Every row gives one point. To make a cloud, some directions were put in groups of two or more. Within a group, all points are equally far from the middle, so they leave a hole (a ring in 2 directions, a hollow ball in 3). The other directions are filled evenly. Then the cloud was stretched, turned, moved and blurred a little. How many holes are there, and how many directions does each take, smallest first?

Cloud (21 x 3):
[[  3  55  17]
 [-20  81   6]
 [-39 -10   3]
 [-15 -28 -13]
 [ 21 -53   5]
 [ 42  28 -42]
 [ 30  60 -44]
 [ 26  30  22]
 [ 14  33 -23]
 [-38   9 -26]
 [ 29 -48 -66]
 [-42 -20  31]
 [  0  12 -36]
 [-23  19 -51]
 [ 51 -21  -5]
 [ 83 -20  25]
 [ 54  23 -75]
 [-23 -31 -29]
 [-30 -48   5]
 [-35  34  62]
 [-32  31  30]]
Holes: 0

Cloud (21 x 3):
[[ 29  45 -38]
 [ -5  58  -2]
 [ 45  30  18]
 [-30 -19 -72]
 [ 18  57  -3]
 [ 14  30 -63]
 [ 42 -12 -53]
 [ 31  51   7]
 [ 16  28 -64]
 [-16  50  15]
 [-11 -33  24]
 [-29  47 -23]
 [-13  55 -19]
 [ -8 -56 -33]
 [ 45   6  25]
 [-52 -26 -36]
 [-48  20 -40]
 [ 33  12 -61]
 [  8 -54 -19]
 [-31  45 -25]
 [ -8 -56 -30]]
Holes: 1 (3)

Cloud, 28 rows:
[[-43 -25 -95 -26]
 [-18  17 -12 -50]
 [-46 -39 -24  22]
 [-15  32  51  38]
 [ 61   4   4 -57]
 [-16 -48   3  26]
 [ 30 -69   8 -42]
 [-24  14  66 -28]
 [-24   2 -38 -33]
 [ 15 -69 -43 -75]
 [ -5 -54  -1  13]
 [ 24  -7  46  23]
 [ 18  48 -14   6]
 [-17   5  22 -33]
 [-15  -6 104  -4]
 [ 44 -25  51 -28]
 [ 31 -30  46  -6]
 [ 30  39  -5  26]
 [-44   4  59   4]
 [ 27  17  25  35]
 [ -1 -61 -20 -53]
 [ 49  -5  15  30]
 [-24   9 -32 -41]
 [ 17  50  43 -22]
 [ 42  18  51 -18]
 [ 56 -43  30 -37]
 [-36  39  -8   7]
 [ -8  -2 -80  -9]]
Holes: 0

Cloud:
[[ -29   74   23    8   -9  -33]
 [  14   37   -3  -69   -7  -43]
 [  23   -8  -51   -5   26  -69]
 [  10   25  -41   54   19   29]
 [  20  -50    2  -11   44    5]
 [  28  -26   13   15  -77  -49]
 [   1  -13  -70   46  -23  -23]
 [  -9   53  -53  -20    7   15]
 [ -20   57  -28    0   30   32]
 [ -22   28   69  -10   -3  -46]
 [   3  -24   59  -12   -3  -79]
 [  18    5   -7  -74   29   -1]
 [  20  -54   49   13   -7  -36]
 [   8  -22   -2   67    2   19]
 [  20    5   38  -14  -76  -13]
 [  -1   -2  -39    4   54  -53]
 [  -4   56   57   -4  -10   -8]
 [  -1   47    4  -63   29  -38]
 [  20   57  -17   14  -64   26]
 [  44  -25    9    0  -20  -91]
 [  -2   27    3    6   76    3]
 [  60   -6  -15  -46   22  -41]
 [  -9   16   26  -23   46   46]
 [  72  -31   20  -22    9  -31]
 [ -11   17   55   -1   -7  -80]
 [ -12   27    4   10   -8 -102]
 [  57    0   13  -32  -42   32]
 [   8  -48   56    5    2  -45]
 [  -7   33   54   -8   14   40]
 [ -27   42  -29  -29  -26  -63]
 [   3   -6  -71   30  -11  -51]
 [  72   14    3   18  -12  -19]
 [  63  -49   26    1   -2  -21]
 [  17   36   50  -27   57   -3]
 [  55  -10  -63   -2  -26   16]
 [  42   46  -26  -19  -57   -1]
 [ -21    6   12   21  -67   32]
 [   3  -13   40  -25   -4  -98]
 [  14    4   20   -9   -9   71]
 [ -16   34   72  -20    2  -11]
 [ -19  -30  -52   34  -26  -17]
 [  34  -11  -52   62  -32   15]
 [ -29    6   -9   46  -66   12]
 [   4   64   24  -44   23  -40]
 [  -9  -32   31  -42   -1  -80]
 [  19   27    1    4  -76   41]
 [  22   67  -36   30   -7   19]
 [  31   71   10   -9    1  -19]
 [  -7    1   16   44   58  -23]
 [  38   15   14  -54  -57  -19]
 [ -29   40   32  -13    4  -84]
 [ -46   45   29  -13   17  -62]
 [  14    0   63  -51  -26   -7]
 [  14  -37    3  -30  -72  -42]
 [  36   -1   -8  -37  -57   42]]
Holes: 2 (2, 4)

Cloud:
[[  4  74  -3  -3  26  -2  -7 -70]
 [  4 -27 -56 -32  49  31  21 -26]
 [-14  11  54 -26  55 -64  18 -19]
 [ 34 -39  -7 -10 -27  20 -37   6]
 [-24  68 -42  24  75  -8  -4  71]
 [-23  -8 -11  14  56 -43 -53 -40]
 [  7  57  10  13  37  63   0   8]
 [-40  52  34  28  34  -4  23 -33]
 [  7  82  36  -5   5  28  -9 -11]
 [-43  69   6  55  70 -23 -16  21]
 [ -8  37 -24 -19  36  61 -26 -44]
 [-27 -17   6  43  44  44  -9  18]
 [-24  55  33 -62   6 -13  62   1]
 [ -1  32 -23  71 -24 -34   9 -15]
 [-12 -51 -20  59  33  34 -10  -3]
 [-55   2  13 -40  52  -5  14  40]
 [-24 -23   2 -35  44  37 -36 -36]
 [-16 -30  -5  34 -23 -52 -36 -43]
 [-30  76 -26  63  76 -32  44 -15]
 [ 45  19  45  15  40 -25  17 -22]
 [ 11  19 -56 -13  38  34  68 -35]
 [-41  72  47  16  22 -37 -34  -3]
 [ 16  37 -16 -12  77 -14 -22  51]
 [-73  26   3  12 -29  -7   9  56]
 [ 35 -40   2 -23 -41  26  -9 -22]
 [ 37  31  38 -29 -37 -15 -45 -22]
 [  1  75   6  59  72 -50  20  -7]
 [ 37  -7  29  -8 -42 -30  17   6]
 [-45  41  -8  85  49   1  19 -22]
 [-10  19 -19  33  -7 -72  28  27]
 [ 16 -41 -36 -51 -23   1 -20  11]
 [-47  39 -78  31  55  12  18  31]
 [-39  25 -29  26 -25 -52  -5  21]
 [-42  72  -9   9  47 -62  17  28]
 [-23  36 -17  48  69 -24 -45   7]
 [-24  19  -8  52  46 -41 -44 -25]
 [-33  42 -70  44   9 -42  48 -16]
 [-20 -22 -16  -5 -27  53   1  42]
 [  5 -42 -10 -49 -61  52 -20 -55]
 [-21  64  33  72  16   2  37   9]
 [ -5  -3 -39 -70 -18  35  28 -29]
 [ 27  85  25  49  76 -48  33  17]
 [-24  34  32  10  40 -23 -73  33]
 [-49   9 -36 -21 -49  35 -51  15]
 [-10 -75 -47 -13 -32   2 -36  -8]
 [ 15  39 -25   4 -34  24 -36  48]
 [ -1  59 -48 -50  36  19 -38 -31]
 [-11   2 -36  49  70 -22 -47 -19]
 [ -5  21  -2  15  -6   9 -76  38]
 [-41  53   2 -16  51 -68 -17  14]
 [-22 -54   2  49  17 -21 -17 -34]
 [-10 -31 -38 -81  -8  29   4 -22]
 [  7  40 -16  34  45  71   4  -1]
 [-47 -39 -10 -38  18 -46  15  -6]
 [-39  56 -10 -24  58 -31 -43  33]
 [ 11  57 -66  21  23  15  13  74]
 [ 15 -55 -66 -17  -7  19  14   0]
 [ -9  74  19 -24  35 -75  19  12]
 [-36  83  17  -1  46 -40   3 -28]
 [-36  24 -25 -59 -19  40  -4  40]
 [-35  42  20  13 -38  -7 -11 -47]
 [-14  49 -14  -9 -55 -30  11 -16]
 [-42 -69 -41 -54 -27   2 -17 -16]
 [ 37 -21  -4 -25 -45 -26  20 -18]
 [-51  16 -43   9 -46 -20  26 -44]
 [ -1 -11 -86   7  40 -23 -15  13]
 [  9  69 -21  -4  45 -50  21 -43]
 [ 62  14  -3  32  33  -3  -7 -36]
 [ 31 -41 -55 -34 -11   5   8  -5]
 [-37  65  -5  44  69  15 -34  40]
 [-64   3  -5  21  -7  -9  47  53]
 [ 40  46 -30  28  68 -49  44 -30]
 [-32  -9  14 -34  27  50 -43 -24]
 [-19 -16 -27  29  82 -51  25   4]
 [-22  51 -29  38  68  10 -47  16]
 [-44   9 -44 -31  -7 -72 -21 -37]
 [ 53  -6  17  22 -20 -13  10  -9]
 [-19  -4 -81  37  39 -41  -1  24]
 [ 27 -50 -10 -27 -46  38 -12 -51]
 [-18 -26 -37  14  39 -68  39 -16]
 [-36 -39  33  35 -14 -19  12  24]
 [ -2 -28  -4  27 -17 -59  45   7]]
Holes: 3 (2, 2, 2)
